Each row of a before or after table is a point. One or more steps were done to the points. Then noise was added and the rows were shuffled. The steps act on columns, c1 being the first. Name the steps. A step turns or swaps two columns, mirrors them in a line or flattens them onto one, adds a multiple of one to another, or multiplies or shifts one. Angles are multiples of 10 degrees, from the lower column toward the higher: turns from -170 to 170, lines from 10 to 170 but not 90. Use the fewest steps. Two steps may share a column if one is a turn and the other turns, adds or multiplies; they go together, in the order done. Otherwise the lowest column goes first.

Before (11 x 2)
[[-2.5 -8.5]
 [-2.2  3.9]
 [ 0.6  2.0]
 [ 1.3  6.5]
 [-0.7 -9.1]
 [-0.7  2.5]
 [-8.5  1.2]
 [-4.6 -3.5]
 [-0.5  3.0]
 [-4.2 -3.1]
 [ 2.8 -0.3]]
After (11 x 2)
[[-1.1  3.0]
 [-3.8 -4.3]
 [ 0.4  2.1]
 [ 0.0  6.7]
 [-3.6 -3.8]
 [-8.5 -0.2]
 [-2.7  3.2]
 [-1.0  2.3]
 [ 2.8  0.3]
 [-1.2 -8.7]
 [ 0.9 -9.1]]
Steps: turn c1 and c2 by 10 degrees

Before (9 x 4)
[[-5.3 -3.9  4.6  0.5]
 [10.6 -4.5 -4.1 -1.9]
 [-3.9 -2.9 -2.1  6.5]
 [ 1.6  1.1  2.9 -0.1]
 [-6.2 -2.9  4.3  3.1]
 [ 1.6  3.9  2.7 -6.5]
 [-5.3 -7.8  0.7  3.3]
 [ 1.0  6.1 -0.8 -0.6]
 [ 1.8  2.5  3.6  1.4]]
After (9 x 4)
[[10.5 -4.3 -3.9 -2.8]
 [-5.5 -3.7  4.5  1.3]
 [-5.1 -2.8 -2.3 -0.2]
 [ 1.4  1.2  2.9 -0.5]
 [ 2.5  2.3  3.2  0.0]
 [ 2.5  3.9  2.5 -0.3]
 [-5.8 -7.9  0.5  1.4]
 [ 1.1  5.9 -0.8  0.0]
 [-6.6 -3.2  4.5  1.1]]
Steps: flatten c1 and c4 onto the line at 170 degrees

Before (8 x 8)
[[ -1.5  -0.6  -2.5   1.1  -4.0  -5.0   4.9   3.8]
 [  1.9   1.2   2.8  -6.3  -3.9   2.5   4.5  -0.3]
 [  0.9  -6.3   0.0  -4.7   6.1  -0.3   0.4   1.0]
 [  6.4  10.4  -5.6  -5.7   4.7  -0.8  -4.5  -5.4]
 [  4.9  -0.3  -2.7   0.7   0.1   7.5   0.1   0.9]
 [  2.8   6.5   3.0  -7.1  -0.5   5.5   2.0   5.0]
 [  7.2 -11.3   0.9  -1.8   0.1   2.2   4.4   6.7]
 [  8.7  -1.9   0.6   2.4   7.8   1.4  -2.1  -2.3]]
After (8 x 8)
[[ -0.3   6.6  -1.0   7.7  -0.6   5.4  -4.6   4.9]
 [ -4.9  -0.3   2.1   1.0   0.1   7.6   2.1   1.0]
 [  1.0  -0.6   5.1  -1.5  -4.0  -5.1  -2.8   3.9]
 [ -9.0  -2.0  -1.8   0.8   7.8   1.4   1.6  -2.4]
 [  0.3   1.1   0.7   6.5  -3.9   2.5  -6.9  -0.3]
 [  0.7  -6.3   0.2   4.7   6.0  -0.2  -0.5   1.0]
 [ -6.2 -11.2   2.2   4.3   0.1   2.4  -5.1   6.8]
 [ -4.2  10.5   1.3   7.7   4.7  -0.6   9.2  -5.4]]
Steps: turn c1 and c4 by 160 degrees; turn c3 and c7 by -140 degrees; multiply c7 by 1.3

Before (12 x 11)
[[ -2.6   2.2   4.3   1.8  -2.5   4.2   0.7   5.3   6.1   0.3   3.4]
 [  1.0  -5.7   7.5  -0.9   4.5  -3.7  -1.6  -8.5   1.9  -3.3   2.8]
 [  6.2  10.6  -1.6   0.2   2.3   2.3   4.9   0.8  -4.7   0.0   5.0]
 [  5.2   4.7   2.1   2.3   2.6  -2.0  -1.1   4.1 -11.4  -1.7  -1.7]
 [  3.8   2.3   1.8  -1.5   2.9   3.6  -1.0  11.6   3.8   7.9   7.4]
 [ -4.4  -1.4   3.4   4.3   6.7  -4.9  -2.2  -1.6   3.4  -1.5   4.1]
 [ -0.2  -2.8  -1.6   1.8  -3.3  -5.7  -3.7  -0.6   3.1   3.9  -0.6]
 [  3.3  11.7  -1.0  -5.4   4.1  -0.4  -0.4   4.8  -6.4  -4.0  -2.2]
 [  1.2   1.5  -0.2   0.8   7.1   8.4   3.3   3.0   4.0   1.6   1.4]
 [  0.2   0.3   1.3  -2.3   0.8  -1.3   6.3   9.2  -0.8   7.2   3.2]
 [ -6.7  -5.3   2.8   0.0   0.9  -1.3  -4.9  -6.3  -0.5   2.4   4.2]
 [ -2.2   1.7   7.3   2.5   2.5  -4.2  -2.9  -7.5   1.3   4.1  -1.4]]
After (12 x 11)
[[ -4.3  -1.3   3.5   0.8  -5.2  -5.1  -2.3  -5.7   3.7  -4.3   9.2]
 [  5.2   4.8   1.8  -0.2   7.6  -2.0  -1.1  -3.7 -11.5  -2.9   1.5]
 [  6.2  10.6  -1.7   0.2  10.6   2.6   4.9  -2.4  -4.5  -0.4   2.8]
 [  1.4   1.4  -0.3   1.9   1.8   8.3   3.4  -7.7   4.0   0.0   1.1]
 [ -2.2   1.8   7.1   4.7  -6.3  -4.1  -3.1   0.2   1.5  -0.3   9.7]
 [ -6.5  -5.2   2.7   2.3 -11.4  -1.2  -4.8   1.4  -0.7   1.1   8.5]
 [  3.8   2.4   1.8   6.1  12.1   3.6  -1.1  -6.8   4.0   5.4  10.2]
 [  1.1  -5.9   7.4  -3.5 -15.3  -3.8  -1.5  -1.4   1.9  -0.9  14.0]
 [ -2.5   2.2   4.2   1.1   8.1   4.2   0.8   0.4   6.2  -1.2   9.8]
 [  3.5  11.7  -1.0  -6.2  14.8  -0.3  -0.4  -5.5  -6.5   2.6  -3.8]
 [  0.3   0.3   1.5   5.2   8.7  -1.2   6.3  -3.8  -0.7   5.7   5.1]
 [ -0.2  -2.8  -1.7   4.5  -2.4  -5.7  -3.7   3.2   3.1   0.4  -3.1]]
Steps: turn c5 and c8 by -110 degrees; add 1 times c2 to c5; add 1.5 times c3 to c11; turn c4 and c10 by -60 degrees

Before (9 x 14)
[[ 4.4  3.7 -6.2  4.5 -1.5  3.6 -3.2 -0.9  9.0 -2.1 -6.3 -3.3  3.0 -4.9]
 [ 5.0  5.2  2.2  2.5  2.8 -9.1 -6.0 -2.8 -1.1 -2.0 -6.7 -5.0 -2.3 -5.8]
 [-2.6  6.3  1.3 -6.0  1.8  2.1 -1.8  2.8 -4.3 -1.3 11.4 -4.3  4.0  1.1]
 [ 2.9  5.1 -1.7  4.2 -4.3 -8.0 -6.0 -0.8 -4.9 -2.3  4.3 -2.9  3.3 -3.0]
 [ 5.5  5.7 -7.5  5.2  1.1 -2.5  2.3  1.7  4.6 -2.2  7.2  0.4  2.2  3.5]
 [-8.7  5.3 -5.2 -3.5 -1.5  0.2  4.1  4.8 -5.2  4.1 -1.8 -3.0  3.7  1.1]
 [ 0.9 -8.9 -3.8 -5.2 -2.9 -0.5 -1.4 -2.7  3.5 -1.8 -3.7 -0.4 -2.1  1.7]
 [-1.3  5.0 -4.1  4.8  2.8 -0.1 -1.8 -3.6  3.7 -1.7  2.2  1.3  2.0 -2.4]
 [-8.2 -5.6 -6.7  1.9  2.5 -1.1  3.9  7.8  1.7  0.6 -5.9 -0.3  3.7  6.2]]
After (9 x 14)
[[ -1.2   6.4   1.1  -6.0   1.8   1.4  -3.9   1.0  -4.2  -1.4  11.3  -4.3
    8.1   3.0]
 [  6.0   2.7  -6.4   4.1  -1.2   3.7  -6.5   5.1   9.2  -1.8  -6.1  -3.1
    6.2  -4.1]
 [  0.4   5.1  -4.2   4.9   2.8  -0.5  -3.2   0.9   3.8  -1.6   1.8   1.2
    4.3  -3.7]
 [  7.0   6.0  -7.3   5.7   0.7  -2.7   4.2   3.4   5.2  -2.2   7.2  -0.2
    4.8   3.6]
 [ -6.9   4.9  -5.4  -3.3  -1.6   0.7   7.7   5.8  -6.3   4.5  -1.8  -2.8
    7.6   3.1]
 [  7.1   4.7   1.9   2.8   3.2  -8.6 -11.8   0.9  -1.4  -2.1  -6.5  -5.3
   -4.8  -6.2]
 [ -6.4  -5.2  -7.1   1.9   2.3  -1.0   8.0   5.1   1.4   0.3  -5.8  -0.6
    7.7   9.8]
 [  5.0   4.8  -2.0   4.4  -3.9  -8.3 -12.1   2.0  -5.0  -2.4   4.5  -2.6
    6.0  -3.1]
 [  2.8  -9.2  -4.6  -4.7  -2.9  -0.4  -2.0  -0.6   3.6  -1.3  -4.2   0.0
   -3.8  -0.6]]
Steps: shift c1 by 2.0; turn c8 and c14 by 40 degrees; add -0.5 times c3 to c8; multiply c7 by 2; multiply c13 by 2

Before (11 x 20)
[[  4.5   0.2   4.1   6.3  -2.6   7.2  -0.7   1.3  -0.9  -1.6  -4.0  -3.2
    1.7  -1.8  -1.2   0.5  -1.2   0.1 -14.1   6.6]
 [  5.7  -1.0  -2.1  -1.6  -8.9  -7.6  -2.2   4.4  -1.4   0.4   5.3   4.5
    2.1   1.6   3.5   3.5   1.9   1.8   7.7  -3.6]
 [  1.7  -2.5  -3.3  -4.8   0.1  -4.4  -4.6  -2.1   3.5  -4.8   6.1   3.4
    2.1  -1.1  -0.4   0.0   1.1  -2.0   2.6  -5.9]
 [ -1.0  -3.8  -0.2  -1.2  -4.5  -9.7  -2.9  -2.5  -1.8  -1.3   1.2   5.5
    8.0  -0.7  -2.6   6.7   5.4   4.4   3.1  -2.7]
 [ -2.1  -3.1  -2.6   2.4  -6.1   7.5   2.8  -1.7  -6.7   3.4   0.7  -3.6
   -3.7   0.9   2.9  -3.1   0.4   0.5 -14.2   0.3]
 [  1.6  -2.2   6.7   4.8  -1.7   3.4  -2.3  -6.1   0.9   2.1  -1.2  -1.1
   -1.5  -4.2   3.9   0.8   5.5  -1.8  -4.1   4.5]
 [  1.5   0.8  -0.5   3.7  -2.7  -7.8  -7.3  -2.7  -5.2  -4.5   1.8  -1.4
    3.7   2.0   1.3   3.8   2.5  -1.8   4.9  -4.6]
 [  1.6   4.9   3.2   1.9  -5.3  13.0   0.5  -4.2  -4.8   3.6  -3.7  -2.0
    0.3  -4.2  -3.7   4.1   1.7  -4.3  -9.8   3.6]
 [ -2.6  -1.0   1.9   5.0  -4.2   6.3   3.0  -2.2  -2.3   4.5  -5.5  -5.9
   -3.6  -3.0  -2.8  -3.3  -6.6  -2.3  -6.0   7.6]
 [  0.9  -6.6  -4.2   4.1  -3.5   0.1   8.1  -5.2  -1.0 -10.2   1.8  -1.0
   -0.5   1.0   4.1   1.1  -0.4  -4.4   3.3   4.4]
 [  4.0   3.4  -6.8   3.3  -1.8  -7.8  -1.8  -0.1  -2.4   2.1   6.8   0.9
    4.3  -2.5  -2.1   1.9   7.2   4.7   2.5  -0.8]]
After (11 x 20)
[[ -2.6  -0.9   1.8  -7.8  -4.6   6.9  -1.6   1.1  -3.1   5.2   1.7  -5.5
   -4.2  -2.6  -2.8  -3.2  -6.4  -2.2   6.0   8.1]
 [  0.8  -6.0  -3.0  -3.5  -3.7  -0.2  -7.0  -1.8  -1.1  -9.7  -2.6  -0.6
   -3.4   0.9   4.1   0.8   0.6  -4.3  -3.8   4.5]
 [ -0.6  -3.7  -0.1   2.5  -4.3 -10.1   0.0   1.2  -2.1  -1.1  -0.2   5.7
    8.3  -0.6  -2.3   6.4   5.1   4.8  -3.5  -2.5]
 [  1.7   0.4  -0.7  -1.7  -2.8  -7.4   5.4   0.3  -5.5  -4.4  -2.9  -1.3
    5.9   2.1   1.1   4.1   2.7  -1.0  -4.6  -4.8]
 [  1.7  -2.9  -3.3   7.3   0.7  -4.3   3.5   0.6   3.3  -5.4  -1.3   3.3
    3.3  -1.1  -0.2  -0.2   1.1  -2.3  -2.7  -6.2]
 [  1.4   4.5   3.3  -3.3  -6.1  13.2  -0.1  -1.8  -4.8   4.0   1.6  -2.1
    0.5  -4.4  -4.3   4.4   2.0  -4.1   9.8   3.4]
 [ -1.6  -2.6  -2.2  -1.1  -5.8   7.4  -0.9   0.8  -7.0   3.0  -1.5  -3.5
   -3.8   0.7   2.6  -3.0   0.9  -0.4  14.7   0.6]
 [  5.8  -0.6  -1.8   4.5  -8.4  -7.3   0.8   7.4  -1.5  -0.4  -2.8   4.9
    3.1   1.9   3.6   3.7   1.5   1.1  -8.1  -4.2]
 [  4.5   0.5   3.9  -6.7  -1.8   6.3  -0.3   4.0  -0.9  -1.9   0.1  -2.6
    1.8  -1.2  -1.9   1.0  -0.4   0.6  14.4   6.4]
 [  1.4  -2.4   7.4  -5.0  -0.9   2.9   2.7  -3.0   1.7   2.1  -1.1  -0.2
   -1.1  -4.5   4.1   0.9   4.6  -1.8   4.8   3.9]
 [  4.6   3.3  -6.9   0.7  -1.1  -8.6  -0.2   3.1  -2.6   2.1  -5.2   0.4
    4.9  -2.3  -2.2   1.3   7.2   5.1  -3.5  -1.1]]
Steps: turn c4 and c11 by -150 degrees; multiply c11 by 0.7; mirror c7 and c13 in the line at 100 degrees; shift c8 by 3.0; multiply c19 by -1
